Rows are points. To make a cloud, some directions were put in groups of two or more. Within a group, all points are equally far from the middle, so they leave a hole (a ring in 2 directions, a hollow ball in 3). The other directions are filled evenly. Then the cloud was stretched, turned, moved and blurred a little. Count the holes, and give their numbers of directions, smallest first.

Cloud (14 x 2)
[[-0.39  0.09]
 [-0.37  0.12]
 [ 0.24 -0.32]
 [ 0.04 -0.33]
 [ 0.38  0.14]
 [ 0.45  0.07]
 [ 0.09  0.25]
 [ 0.45 -0.20]
 [-0.40  0.06]
 [ 0.16 -0.33]
 [-0.02 -0.32]
 [ 0.42 -0.22]
 [-0.24  0.22]
 [ 0.00  0.26]]
Holes: 1 (2)

Cloud (29 x 4)
[[ 0.48  0.26  0.13 -0.24]
 [-0.18 -0.12  0.15 -0.10]
 [-0.04 -0.34 -0.04 -0.02]
 [-0.29  0.18 -0.21  0.53]
 [-0.15 -0.02  0.27 -0.30]
 [-0.06 -0.29  0.03  0.59]
 [-0.19  0.31 -0.11  0.13]
 [ 0.43 -0.31  0.54  0.03]
 [ 0.21 -0.41 -0.10 -0.06]
 [-0.13 -0.23  0.27  0.08]
 [ 0.50 -0.35  0.18 -0.18]
 [ 0.40  0.08 -0.44  0.24]
 [-0.04 -0.44 -0.12  0.21]
 [-0.03  0.11 -0.17 -0.19]
 [ 0.54 -0.21  0.21 -0.36]
 [-0.14 -0.17 -0.19 -0.01]
 [ 0.58 -0.24  0.00  0.09]
 [ 0.05  0.48  0.13  0.01]
 [ 0.41  0.28  0.00  0.26]
 [ 0.00  0.41  0.15 -0.26]
 [ 0.53 -0.29  0.11  0.30]
 [ 0.47  0.24  0.17  0.19]
 [-0.20 -0.05  0.34 -0.08]
 [ 0.55  0.10 -0.04  0.09]
 [-0.23 -0.17  0.03  0.19]
 [ 0.08  0.37 -0.02  0.46]
 [-0.06  0.31 -0.01  0.51]
 [ 0.05  0.00  0.61  0.18]
 [-0.07  0.35  0.07  0.40]]
Holes: 1 (3)
